Each row of a before or after table is a point. The points were changed in one or more steps. Then noise was added and the rows were shuffled. The steps act on columns, c1 being the first. What was done? A step turns or swaps two columns, mirrors them in a line or flattens them onto one, adds a multiple of one to another, or multiplies or shifts one. Angles are multiples of 10 degrees, from the lower column toward the higher: turns from -170 to 170, lines from 10 to 170 but not 90. Use the fewest steps. Two steps may share a column if one is a turn and the other turns, adds or multiplies; they go together, in the order done. Otherwise the lowest column goes first.

Before (12 x 2)
[[  8  -7]
 [ 12  37]
 [-17   4]
 [ 18  19]
 [  8 -51]
 [-21 -25]
 [  1 -53]
 [-10 -27]
 [ -8  13]
 [-39  34]
 [-26  25]
 [  6  32]]
After (12 x 2)
[[ -1 -55]
 [-23  32]
 [-39  93]
 [  9 -18]
 [ 15  23]
 [-10 -11]
 [ -5  26]
 [  7  23]
 [-19   4]
 [-27  65]
 [  7 -62]
 [ 15 -10]]
Steps: add -1.5 times c1 to c2

Before (12 x 4)
[[ 30  33 -67  -4]
 [ 35 -26 -47   6]
 [ 35 -27 -31  -3]
 [ 34 -52   6  34]
 [-17  15 -13 -25]
 [ 28 -40 -32  22]
 [-22 -12   9  -9]
 [ 40  58 -59 -23]
 [ 26  15 -43 -20]
 [  0  -6  -6  10]
 [-25   9 -14 -33]
 [-40 -25  -5  17]]
After (12 x 4)
[[  5 -10  23 -14]
 [ 13 -44 -39   9]
 [-25 -61 -27  14]
 [ 26 -28  33   7]
 [ 28  60 -66   0]
 [ 17  22  10 -19]
 [  7 -24 -43 -13]
 [ 40  32 -59   6]
 [  3 -11   0   8]
 [ 24 -28 -51  -1]
 [ 24  18 -45 -12]
 [ 25  22  16 -28]]
Steps: mirror c1 and c3 in the line at 120 degrees; turn c2 and c4 by 20 degrees

Before (14 x 8)
[[ -2   7   2  12  -1 -13 -11  -1]
 [ 13  11  14   1   3  26   7  -8]
 [ 24   3  -9  -2   0  16   8 -11]
 [ -5  10   2  12  -8  -5   0 -47]
 [ 19   4 -29  13  -1  16  -6   7]
 [  0   2   3   4   5 -13   3   0]
 [ -2  11  17  -2   3  25   5  -5]
 [ 22 -25   6  12 -10  -8   7   3]
 [ -3   7  -2   5 -17 -11 -24  -1]
 [ -8  -2 -13   2  -6  -8   6   3]
 [  5  10   4  -4 -15 -13   6  -1]
 [ 10   8   5 -19   1   0 -40   3]
 [  1   9   8   1  -7  -5   7 -12]
 [ 21 -14  12   7   0   6 -15   4]]
After (14 x 8)
[[  -3    6   15    2   -1    2   18   -7]
 [  13    6   -6    0   10    8   21    1]
 [  -5    3  -13    8  -14   -2  -45   22]
 [   0   -5    2    5    1   13    9    0]
 [   1   16    5    5    9   10  -72   -3]
 [   1   13    1   -4   12   14   18    5]
 [   5   -5  -24   -3   10  -17   15   -2]
 [  -3   -2   -5  -18    8    2 -120   10]
 [  47    6    0   11   10    6    0   -5]
 [   8   -5  -22    1   10  -20   21   13]
 [  -3   15   -3   12  -23    9   22   22]
 [   1   -1    2   12    7   13  -32   -3]
 [  11    0    3   -3    3  -18   24   24]
 [  -7    0   22   13    4  -25  -18   20]]
Steps: turn c1 and c8 by 90 degrees; turn c2 and c5 by 100 degrees; turn c3 and c6 by 160 degrees; multiply c7 by 3

Before (11 x 9)
[[-47 -19   7   9 -11  -7 -39 -18   0]
 [-25  23  19  38  10   0  12 -46 -57]
 [-29  48 -40  11  21  -7 -40 -61  28]
 [ 11   8 -46  36  -2  -4  23 -28   8]
 [-40 -30 -36  -9  -3  30  37 -19  -7]
 [-17 -22 -48   5   7 -12  -4 -35 -55]
 [-15 -11 -14 -31 -12 -21  38 -17 -14]
 [-19  45 -30  20  20 -25 -37   6  12]
 [ 30 -31  48 -14  15  26  22  16 -61]
 [-31  41  35   5 -36  40 -11 -22 -49]
 [  8 -35  28  23 -27  23 -38 -36 -63]]
After (11 x 9)
[[ -2   6   6  -4 -48  57 -18 -35  -3]
 [ 43  22  -3 -12 -36   2 -33 -18  31]
 [ 21 -35  -2   3 -47  -7  15 -28  -4]
 [ 41  32 -12  14 -13  16  -7 -17 -18]
 [ 17 -44  10  23  19  56 -23 -46  10]
 [-33 -39  19  26 -30  -8 -25   6 -27]
 [-31   2 -11 -12   6   1 -53 -18  -7]
 [ 16  29  16 -27  48  56  33  17  36]
 [-38  -2 -28 -23  28  59   1 -36  34]
 [-34 -33  21  68 -39 -26 -35 -61 -11]
 [ -7 -25 -36  44  34  42 -34 -23  48]]
Steps: mirror c1 and c7 in the line at 50 degrees; turn c2 and c4 by 120 degrees; add -0.5 times c8 to c4; swap c3 and c5; turn c6 and c9 by 100 degrees

Before (12 x 12)
[[ 10  51   2  33 -13  14 -27  14  14  12  21 -15]
 [-25 -10  31 -29  10  -6  15 -54 -27 -40 -14   9]
 [ -4   1  35 -20   6 -31  44 -19 -61 -51 -35  43]
 [ -5  -5  29  12  40 -12 -16   4 -26  37 -42 -31]
 [  8 -21   8 -30  47 -24  28 -23 -12 -37 -30  40]
 [-47   3   8   6  30 -21  -8  -8 -10  -4 -68  14]
 [  1  23 -29   6 -26  10  18 -20 -18  29   9  -2]
 [  6  17  -7  19 -34 -24  14   1  21   5   2 -38]
 [-22 -30  48   4  18  -4  50 -31 -16 -19 -31  47]
 [  6   7 -15  40 -20 -33   4 -33 -22 -12  39  10]
 [ 22  -6 -11  32 -27  17   1 -25 -16 -21 -18  -6]
 [ -4  -3 -12  14 -34  -6 -52  41   3  35  16 -21]]
After (12 x 12)
[[ -3  36   0 -20   6 -32  37 -19 -46 -52 -43 120]
 [ -5 -12   2  16 -33  -6 -48  42 -13  35  26 -20]
 [ -6  28   6  11  39 -15 -23   2 -58  35 -38  20]
 [ 23 -11   7  33 -26  17  -2 -27 -26 -21 -19  20]
 [-21  46  31   6  20  -5  43 -30  14 -18 -38  54]
 [  0 -27 -23   7 -24   9  20 -22 -26  28   6  24]
 [-25  31  10 -30   9  -7  13 -53 -28 -40 -16  46]
 [  7   7  20 -30  48 -25  21 -24  15 -38 -32  45]
 [  4 -16  -9  39 -20 -32  11 -34 -20 -10  40  40]
 [-48   8  -3   7  29 -21 -20  -8  -2  -4 -63  25]
 [ 10  -1 -51  33 -13  13 -22  14   6  11  25 -31]
 [  7  -8 -19  17 -32 -25  12   2  -2   5   1 -58]]
Steps: turn c2 and c3 by -90 degrees; turn c7 and c11 by -10 degrees; multiply c9 by 2; turn c9 and c12 by -50 degrees

Before (13 x 18)
[[-45  -6 -17  55   3 -36 -17  16  39  17  30  10   7  23  32 -18 -33 -19]
 [-36  40 -24 -20  63  49 -31  52  32 -22  11  48 -35  19  10 -16 -27  11]
 [-13  39 -16  -2   7   6 -68  13  27  33  29   6   4 -30  20   2  16 -11]
 [ -5  13 -12 -18 -19  43 -72 -39   6 -38   4 -12 -39 -51  18 -36  15 -28]
 [-33  43 -42   4 -34  -1 -15  34  25   4 -22  18 -11 -32  48 -41 -12  -9]
 [ 27 -35 -22  12 -59  16 -19 -13  -1  12  28  38  -2 -18  11 -62 -36 -33]
 [  8  30 -43  -7  21  16 -20   7 -53  -2  -2  64 -12  11 -18 -35  32  20]
 [-37  43  -2  21 -31 -23  30  14  18  -3  24  53 -13  25   2  18 -11  -1]
 [ 17  48  20  -3 -16  11 -69  19   0 -51 -13  15  13   1  23  31   6  45]
 [-29 -13 -20  45 -25  39 -10   4 -22 -48  71  34 -63   0  20 -33 -33   2]
 [ 55 -10 -34 -29  22   8 -29  30 -41 -18  -3  33 -23  26  32 -15  52  34]
 [-20 -19  -4  -2  -6  -5 -22   8  40  21  18  37  -3 -46  33 -81  52 -12]
 [ 14  57 -45  49  13  -6   7 -17   5   2  57   9   0   9 -16 -12 -18  -2]]
After (13 x 18)
[[-32 -72 -24 -24  -7 107 -20  57  36  -3  27  49 -39 -20  18 -18 -30  11]
 [-16 -30 -12  28  27  64 -34  -2  30  37  67   5   3  -3  31  -1  19  -9]
 [-29  26 -24   0   8 100  40  20 -22 -43  65  35 -64  47  35 -29 -32   3]
 [-40  -4  -1 -23  49  37  38  14  17   2  -5  53 -14  21  15  18 -10  -2]
 [-23  12  -3  46 -14  55  -8   0  35  25  28  37  -3  -1  44 -85  49 -13]
 [ 13 -43 -42 -10  32  56  43 -17   3  -2  41   7  -2  48  -4 -13 -16  -1]
 [ 28  63 -21  20  12  81   2 -14  -3  13  35  36   3  12  24 -61 -37 -37]
 [ -6   2 -11  53  19 101 -50 -24   7 -48  50  -9 -40 -19  22 -36  11 -29]
 [  9 -34 -40 -11   9  78 -19   6 -53   0  11  61 -13 -10  -6 -36  36  18]
 [-33  -3 -40  32  57  56 -26  34  24  10  -2  17  -9   7  60 -40 -11 -10]
 [ 54  -5 -34 -28 -25  66 -22  39 -39  -8  20  32 -23 -30  43 -16  57  34]
 [-46   0 -17 -25  -9  20  10   9  40  19  34  12   8  53  42 -15 -30 -18]
 [ 14 -19  18   0  48  71 -63  34   0 -42  36  15  12  -5  32  29   8  43]]
Steps: turn c2 and c5 by 130 degrees; turn c4 and c14 by 90 degrees; shift c6 by 60; turn c7 and c11 by -40 degrees; turn c8 and c10 by 20 degrees; shift c15 by 10

Before (12 x 24)
[[ 35  18  55  11  34   0 -41  38   9 -39 -21 -45 -20 -66 -25  45 -16  -7
   -6  20  23  -1  18  11]
 [ 33 -45  28  17 -21  42 -40  37   7 -29  10  -2  57   4 -33 -20   1  39
   38 -23 -35  -7  37  25]
 [-15  35  25  27  -8 -20 -41 -17  -4 -39  -9  20   1 -13  31  -2  -6  -1
    8  -3   7  36 -16  -8]
 [-12 -39  49 -27  47  22  35   7  19  14  14 -45  24  14  39  44   0  27
   -4   6 -30 -28 -48   8]
 [-26  17 -14 -43 -23  14  16  -6  66 -38  32 -66  -7  21  50 -12  11  72
   40   4   4  10  34 -10]
 [-21  33  14 -30 -34   9 -18   0 -18 -41  14   9  -9  13  10 -27  55  60
  -27  23 -20 -48  38  43]
 [ 33  -6  -7 -16  37  21  36  58  33  19  15 -26  17  14 -15  -8  -2  44
  -30 -21 -15  26   3  42]
 [-18  30  -2  -5 -16  45 -31  18  -1 -30   4 -53  33  25 -17  15  31  74
  -26 -26   0  -6 -47   1]
 [ 27 -29 -33  17 -22  28 -19  56  19 -68  29   2  58  19 -22 -38  -5  -4
  -28  16  29  37  25  23]
 [ 19  23  49  42 -33  43 -35  31 -21  15  48  23   0 -51  20 -23 -20  37
   11 -19  30  23  25  13]
 [-37  -2   2  30 -31 -11 -15 -28  65 -53  19 -12  43  -1   2  44 -29  18
   41 -11 -12 -19  22 -48]
 [-25 -44 -21 -23  17 -24  29  47  30  -2  24  18  11  26  13 -25  33  38
   24  22  33  25 -10  27]]
After (12 x 24)
[[ 17  24 -34  25 -19  45 -32  21  -9 -25  -1 -50  29  28 -16  25 -19  81
   28 -30   5  -4  12 -21]
 [ 21  35  -3 -31  -9 -27 -36  -8   6 -48 -12  19  -3 -19  24  -1 -12  -4
   -8  -3   8  40  44 -15]
 [-40  16  29 -21  31  -1 -39  44  -5 -31 -15 -49 -20 -74 -25  49   5  -7
    7  21  20   1  77  38]
 [  4 -35 -51  40  15 -18  25  60 -18   4  24  21  17  24  14 -25  -2  38
  -27  21  29  24  45 -37]
 [-59  -8 -38  14  40  20  35  70 -47  15  12 -26  16   9 -27  -8  13  45
   15 -16 -15  20  67  15]
 [-55 -32  -3 -22 -18  44 -43  50   2 -27  10   0  60   2 -33 -24  -6  39
  -41 -17 -39  -8  95  24]
 [ 75   0 -30 -43 -35 -14 -15  -7 -45 -55  25 -14  44  -2   1  50   2  17
  -55 -10 -11 -18  81  -6]
 [-36  16  22 -50 -32  40 -42  37  29  13  54  23   2 -49  19 -18 -15  27
   -5 -18  26  28  92  22]
 [-19  21 -20  62 -30   5 -19   7  11 -42  15  13 -12   9  11 -34 -22  62
   32  27 -21 -58  99 -55]
 [ 33  14 -42  35 -23  17  27  -5 -56 -39  32 -64   2  16  44 -11  20  71
  -65   4   4   9  96 -23]
 [-44 -18 -68 -15 -19  25 -21  70 -33 -69  29  -9  55  23 -17 -46  -6   6
   20  14  29  38  80  19]
 [  9 -27  14  20  47  19  35  19 -19  10   8 -46  30  14  41  45  16  26
    0  10 -29 -24  12 -15]]
Steps: multiply c1 by 1.6; turn c1 and c24 by 130 degrees; multiply c2 by 0.7; shift c3 by -30; turn c4 and c17 by -140 degrees; shift c8 by 10; turn c9 and c19 by -160 degrees; shift c23 by 60
